Every row gives one point. Any point is a mix of the corners, with weights that add up to 1. It lies inside the corners' shape when no weight is negative. Is each point inside? If not, which corners have a negative weight?

Corners:
(1): [3.2 0.0]
(2): [-2.0  2.3]
(3): [-3.9 -4.9]
Points:
[-3.3 -4.0] => inside
[-1.3  1.7] => inside
[-1.8  1.9] => inside
[4.1 1.6] => outside (3)

Corners:
(1): [ 2.4  1.5  0.9 -2.5]
(2): [-3.1  3.8  2.2  0.5]
(3): [ 0.1 -3.1 -2.1 -1.2]
(4): [-1.0 -0.3 -7.9  3.5]
(5): [1.9 5.3 8.3 4.0]
Points:
[ 1.8  4.1  5.1 -1.7] => outside (3, 4)
[ 1.7  1.5  0.5 -1.0] => inside
[-2.4 -0.1 -2.2  2.8] => outside (1)
[ 1.3  1.1 -1.1 -0.6] => inside
[0.4 0.3 1.3 0.6] => inside

Corners:
(1): [ 4.7  1.0 -2.0 -5.2 -0.3  4.9  4.2 -3.9]
(2): [-2.3 -1.1  5.4  1.7  1.1  1.9 -1.1  2.2]
(3): [-5.1 -0.7  4.7  7.7  5.5 -1.4  0.2 -0.4]
(4): [ 3.7 -3.1 -2.4 -5.0 -2.7 -4.9  0.3  1.1]
(5): [-2.5 -1.3  2.2  4.0  3.6  0.5 -4.5 -1.7]
(6): [ 0.7  4.1  4.9 -1.1  1.4  0.3 -1.5 -0.8]
(7): [-3.0  0.2 -1.9 -7.0 -3.3 -4.6 -0.9  3.7]
(8): [ 2.1  1.0 -4.7 -3.7 -4.3 -2.9 -0.5  4.6]
(9): [-0.9 -0.3  2.5  0.9  7.3  1.6 -1.1  1.5]
Points:
[-0.1 -0.4  0.4 -2.4  2.7 -1.1  0.8 -2.4] => outside (2, 8)
[-1.1  2.2  0.0 -4.0 -1.0  0.7 -1.8  1.8] => outside (3, 4)
[-1.5  0.8  2.8  1.2  2.7  1.8 -0.5 -0.3] => outside (4)
[ 3.3 -0.1  0.7 -2.0  1.4  3.1 -1.0 -0.4] => outside (3, 7)
[ 1.7  0.1 -4.5 -4.4 -2.5 -5.5 -3.1  4.3] => outside (1, 2, 3)
[ 0.3  0.7  2.0  2.8  2.5  2.3 -0.2  0.4] => outside (4, 7)

Corners:
(1): [-3.3 -4.0 -4.5  1.7 -2.0 -3.2 -1.5  3.1 -0.7 -9.0 -0.7  0.8]
(2): [ 1.8  6.1 -0.7 -1.0  1.9  1.6 -2.5 -2.4  0.6  2.2  2.0  0.1]
(3): [ 0.8  1.6 -7.8 -1.6  0.3  2.6  1.5  0.9  0.0  0.6 -1.8 -4.4]
(4): [-2.4 -1.8 -2.0  4.9 -2.2  0.5  0.2  5.1  0.6  0.9  0.8  0.2]
(5): [ 0.2 -2.5  2.9 -2.6 -5.2 -4.5  2.3  0.7 -3.6 -5.4 -0.2 -1.1]
(6): [-3.4 -3.3  0.7 -1.1  0.1 -5.6  6.1 -0.7  0.3 -3.9 -0.7  0.4]
(7): [ 4.2  2.8 -4.7 -2.6  0.7 -0.6  1.1 -0.2  1.9  2.4  6.8 -0.5]
(8): [ 2.7 -1.6 -1.1 -6.1 -1.2  4.4  1.8 -2.9  1.5  1.6  2.8  2.6]
(9): [-4.8 -0.2 -4.8  4.7 -0.7  3.1 -0.7 -0.6  4.2 -2.9  1.3 -6.0]
(10): [ 2.7 -5.2  1.4  3.7 -1.8 -2.8  4.9  1.1 -1.6 -8.3 -3.1 -0.7]
(11): [ 3.8  4.3 -3.9 -2.0 -2.9  0.9 -2.9 -4.7  3.8  6.7  1.0  0.0]
(12): [-1.7 -6.3 -0.7  3.0 -0.3 -3.6  2.6 -1.1 -6.2 -4.5 -1.4 -0.4]
(13): [ 4.2  0.0  0.9 -3.4  2.4  1.7 -3.8 -1.3  3.5  2.7  2.2 -2.7]
Points:
[ 2.8  0.2 -2.6 -0.8 -0.6  0.7 -0.2 -0.9  0.0 -1.5  1.4 -1.0] => outside (4, 6)
[ 3.9  6.4 -1.2 -4.4  2.3  1.9 -1.5 -5.6  5.8  2.4  3.4  0.3] => outside (3, 4, 5, 12)
[-0.6  1.9 -3.1 -0.1  0.1  0.4 -2.0 -0.7  1.7  1.2  2.0 -2.6] => outside (8, 10)
[ 0.0 -2.0  0.0  0.3 -0.7 -1.0  0.3  0.7  0.1 -2.4  2.0  0.6] => outside (3, 11)
[-0.5 -2.2 -1.3  1.2 -0.5 -1.1  1.3  1.0 -0.9 -3.1  0.4 -0.8] => outside (11)

Corners:
(1): [ 2.6 -1.9  5.2  1.8 -1.0 -1.3 -0.4  1.6  2.4 -3.9 -1.1  1.1 -7.0 -0.6
 -1.3  4.6 -2.3 -5.4]
(2): [ 3.6 -1.3  4.3 -3.0  0.4  2.7 -2.5  0.6  2.1  3.2  2.7 -0.5 -1.8  3.8
  1.4  1.3  4.5  0.3]
(3): [-2.2 -3.6 -3.1 -1.6  1.6  5.9 -0.7  3.6 -2.6 -1.4  0.3 -0.2  6.7 -3.7
  0.8 -6.5  0.8  2.4]
(4): [-2.6  0.7  4.6  0.9  0.7  3.5 -1.4 -1.0  1.2  0.2  2.7  1.5 -0.2 -4.5
  4.3  5.6 -1.7  0.8]
(5): [ 1.1 -3.0 -3.7  2.4 -2.8  1.4  1.3 -2.7  0.0 -3.6 -0.9 -2.6  1.7  5.6
  6.2  1.5 -3.1  1.4]
(6): [-0.3 -7.1 -1.0 -7.4  4.0 -1.1 -0.9 -1.1  1.1  8.3  1.4 -4.5 -1.7  1.4
  1.2 -1.9  0.8 -2.5]
(7): [-3.4 -4.2 -2.0  5.9  2.6  2.6 -5.0 -3.6 -2.2  7.2  0.8 -3.5  0.9 -1.1
  1.1 -2.8 -0.3 -4.1]
(8): [ 1.5 -1.2  1.0 -0.7 -3.8 -4.8 -4.1 -0.8  0.5 -3.4  2.8  0.1 -1.9  0.3
 -0.6  0.0 -2.4  0.8]
(9): [ 3.8  1.1  2.1 -2.1  1.9 -2.7 -2.7  3.3 -0.3  0.3  2.5  2.4  0.1  0.4
 -3.3  1.7 -3.1 -3.5]
(10): [ 1.8 -2.2 -3.2  0.4  4.4  1.9  1.7 -2.6  0.1 -2.9  1.6 13.2 -0.9  3.4
 -1.1 -3.8 -4.3  1.6]
(11): [ 0.5 -1.7  3.1  0.8  5.0  0.0 -1.8 -1.6  4.7 -3.6  1.5 -2.4 -3.2 -1.6
 -3.3  4.0  3.1  1.0]
(12): [ 2.5 -1.3 -0.1  1.7  2.7 -1.1  0.7  1.5 -3.5 -1.0  2.5  4.3 -4.4  2.3
  3.6  3.8  1.0  1.6]
(13): [ 0.1 -2.2 -2.6 -0.7  0.5  4.8  0.5  3.1 -0.8  2.0 11.2 -5.4 -1.8  4.5
  0.3  0.8  3.7  3.6]
(14): [-1.7 -8.4 -3.3 -4.5  3.9 -3.1  2.4  0.4 -2.4 -1.3  0.6  7.9  1.8  3.6
 -5.7  3.8 -2.7 -1.1]
(15): [-2.6 -0.1 -2.7 -5.0  3.7  6.9 -3.3 -1.3 -1.0  2.9 -1.4  1.6 -0.6  0.5
  1.1  2.2  0.9 -2.4]
(16): [ 2.5  4.3  4.7 -1.3 -2.2 -2.3  4.7  1.4 -4.9  1.4  5.6  2.0  0.0  2.5
  4.3 -4.7  3.5 -1.5]
(17): [-5.7 -1.5 -0.3  2.1  0.0 -2.6 -2.0  1.7  3.3 -2.7 -0.9 -0.9  2.2  1.4
 -0.2 -3.7 -1.2  2.6]
(18): [-3.2  0.8  2.3  0.4 -2.6 -1.4  5.6 -1.0  1.3  4.2 -3.8 -1.4  0.6  0.8
  1.0  0.2  1.4  9.0]
(19): [-1.7 -0.5  9.3 -3.4  3.4 -2.3  1.7 -1.9 -1.7  4.6  1.4  0.3 -4.3  6.0
 -4.7  0.8 -2.1  5.8]
Points:
[-0.5 -1.7  0.6 -0.7  1.3  1.0  0.6  0.2 -0.4  1.1  1.8  0.0 -0.3  1.6
  0.5  0.1  0.6  0.8] => outside (8)
[ 0.3 -2.3  1.9 -2.2  1.2 -2.1 -0.6 -1.2  2.0 -2.1 -1.6  3.2 -2.3  1.8
 -0.7  4.3 -2.5  1.6] => outside (3, 7, 13, 16)
[-0.5 -3.3  0.2 -3.4  0.9  0.1  0.5  0.2 -1.0  2.5  1.1  0.0  0.1  4.1
 -2.1 -2.4 -0.7  0.5] => outside (4, 11, 12)
[-2.2 -3.8 -1.1 -3.1  4.4  0.8 -1.5 -0.7 -0.2  2.1  1.5  3.6  0.4  1.1
 -3.0  1.0 -0.8  2.0] => outside (1, 5, 16)
[-2.9 -2.9 -3.7 -0.7  0.9  1.6 -1.3 -1.2  0.2  1.7  1.0 -2.0  4.6 -0.7
  0.7 -3.0 -1.0  0.3] => outside (1, 2, 12, 19)
[ 0.1 -1.3  0.5 -2.1  1.9  2.5 -1.5 -0.3  0.2  1.4  1.2  1.1 -1.0  1.6
  0.7  1.1  1.0 -0.2] => inside

Corners:
(1): [ 2.7 -0.9 -0.7 -0.7 -2.7 -3.3  1.1  3.7 -5.8 -1.3  2.4  4.7 -8.5  1.9
  2.8 -2.4 -2.8  0.2  2.9  5.5]
(2): [ 2.4 -3.5 -3.1 -3.7 -3.4  3.2  1.9 -5.3 -4.4 -1.6  2.8  3.4 -2.8  0.4
  2.3 -6.5  0.5 -0.9 -2.3  5.2]
(3): [ 3.8  1.4  1.7  1.9 -0.9 -1.1 -3.1 -1.6 -6.7 -3.3 -1.3  1.0 -4.5  3.5
  0.8 -2.0 -0.4 -2.9  1.2  1.7]
(4): [ 4.0  0.0  0.4 -0.3  0.6  0.1 -2.0 -4.1 -0.7 -0.8  2.4  1.8 -1.2 -2.1
  0.5 -3.4 -3.0  0.9  1.7  7.5]
(5): [-8.0  1.2  2.9  3.0  0.9 -0.8  2.2  2.6  2.7 -2.4 -3.9 -1.1  0.8 -0.2
  1.8 -2.7  0.8 -1.6  0.4  2.1]
(6): [-0.9 -0.9  2.5  2.8 -1.4 -1.7 -0.6 -1.1 -3.2 -3.5  1.7  4.6 -6.7  1.2
  2.3 -2.0  1.3  3.4 -3.0  8.8]
(7): [-2.8 -0.8 -0.6  4.0  0.3 -1.2  2.7  8.3  2.6 -1.0  1.1 -1.1 -2.8  1.7
 -7.0 -0.4  3.7 -1.6  2.3  2.5]
(8): [ 1.1 -1.3  0.1  0.6  2.2  1.4 -3.4  1.3 -4.3  0.8  2.3  7.4 -5.9  3.0
  0.7 -0.9 -4.7 -0.5 -5.2  4.2]
(9): [ -4.7  -1.3  -5.0  -2.0   4.0  -2.2   4.0 -11.5  -0.2   4.5   0.7  -1.3
   0.3   1.4   0.2  -1.8  -1.8   1.9   4.0  -3.3]
(10): [-4.8 -2.5 -0.5 -1.2 -5.8 -3.4 -0.3 -0.7  3.7 -2.7  3.3 -4.2  0.6  3.6
 -0.7  2.0  0.6 -2.9 -3.6 -1.0]
(11): [ -5.8  -6.1 -10.2  -6.3   1.4   2.3  -0.7 -10.0   1.3   0.9  -5.1  -2.1
   3.6   2.0   0.2   2.7   0.3   3.0   4.3  -5.0]
(12): [-2.0  2.4 -2.9  2.2  2.3 -5.2  4.4  3.5  1.4 -5.9 -0.6  0.1  4.1  2.9
 -0.9  1.2  2.6 -4.3  1.5  0.9]
(13): [-1.8 -1.2  1.6  1.6 -4.0 -1.6  0.5  2.2  0.3  3.0 -2.2  0.1  1.8 -2.8
 -5.6  3.5  2.7 -4.3 -1.7 -1.0]
(14): [-2.3 -1.5  3.1 -2.5  1.6 -1.3  2.3  3.0 -1.9 -1.4  0.6 -6.3  1.0  0.6
 -3.9  4.6  2.3 -4.5 -3.5  1.7]
(15): [ 4.7 -0.6 -1.4 -1.7 -2.5  0.6  1.2 -1.7  0.1  0.7 -1.3  4.5 -6.8  4.4
  4.1 -2.9 -3.3 -0.6 -3.4  4.9]
(16): [-2.5 -0.2 -6.7 -3.9 -1.1  0.2  0.2 -4.5 -2.8  1.4 -1.9 -3.7  2.9 -0.3
  0.2 -2.5  0.0  4.5 -3.4 -6.5]
(17): [ 1.9  2.8 -1.4  0.9 -1.2  4.4 -0.9 -2.4 -1.9 -0.3  3.2  3.7 -3.8  1.2
  4.1  1.8 -0.6  0.9  1.0  2.8]
(18): [ 2.6 -0.5  1.1 -1.9 -0.9  2.5  2.7 -2.5 -3.6 -4.3  2.8  5.3 -4.7  3.3
 -0.1 -0.4 -6.2  2.8 -0.5  2.8]
(19): [-3.6  1.2 -3.3 -9.9 -1.0  1.0 -2.2 -6.5  2.3  2.5 -3.3 -0.8 -0.5 -0.1
 -2.1 -0.9  2.8  2.7  3.1 -5.6]
(20): [ 2.6 -4.7  2.7  1.4  0.6 -1.9  0.3  0.8  0.6 -3.6  3.9  4.4 -7.2  0.6
  2.6 -0.5 -2.0 -0.3 -2.0  0.6]
(21): [-4.1  1.4 -2.5  5.2 -0.6 -5.4  1.6  4.0  4.2 -4.7  1.4 -0.8 -5.0 -3.9
 -4.7  0.3  1.1 -4.3 -1.4  2.7]
Points:
[ 0.3 -0.9  0.0  0.3 -0.5 -1.0  0.0 -0.3 -0.8 -1.2  0.8  1.8 -3.4  0.8
  0.6 -1.1 -0.2 -1.5  0.1  3.5] => outside (16, 18)
[ 0.6  0.0 -0.5  1.0 -1.2 -1.3  0.3 -0.7 -0.9 -0.6  1.3  2.6 -4.2  0.7
  0.9 -2.7 -0.3 -0.7 -0.8  3.5] => outside (11, 14, 18)
[-2.3 -1.6 -3.2 -3.1  0.6  0.9  3.0 -4.0  1.0 -2.2 -0.3 -0.9 -0.8  2.9
  0.4 -0.6 -0.8  0.1  0.1 -2.9] => outside (1, 4, 6, 8, 13)
[-1.7 -0.3 -1.2 -0.8  0.0 -0.7  1.2 -1.2  0.2 -0.6 -0.5 -1.6  0.5  0.3
 -2.0 -1.6  0.1 -0.7 -1.8 -0.9] => outside (1, 6, 11, 17)
[ 0.6  0.2  3.0  2.2 -4.4 -0.1 -0.7  3.6 -2.1 -3.6  3.6  4.5 -6.8  0.8
 -0.1 -2.2 -0.9  0.1 -3.1  2.8] => outside (4, 9, 11, 12, 14, 15)
[ 3.5 -1.3  4.4  2.6 -2.1 -1.1  1.6  2.1 -2.6 -2.3  3.8  3.8 -4.3  3.3
  2.5 -0.5 -3.1 -5.2 -3.4  6.7] => outside (6, 7, 11, 16, 19, 21)
[ 0.4  0.1 -2.5 -2.5  0.8  1.6 -0.2 -3.7 -3.5  1.4 -1.5  1.7 -1.1  1.8
  0.6 -1.8 -1.0  1.6  0.6  1.3] => outside (10, 20, 21)
[-0.2 -0.4  0.5  0.1 -3.6 -1.7  0.4 -0.9  0.4 -0.5  1.0  2.0 -5.3 -0.3
 -0.7 -4.1 -0.2  0.4 -0.2  1.9] => outside (8, 11, 12, 14, 17)
[-1.6 -0.1 -1.3 -0.6 -0.9 -0.5  1.0 -0.6 -0.8 -1.0 -0.7  0.5 -1.2  1.4
 -0.4 -0.4  0.6 -1.0 -0.1  0.9] => outside (4, 20)
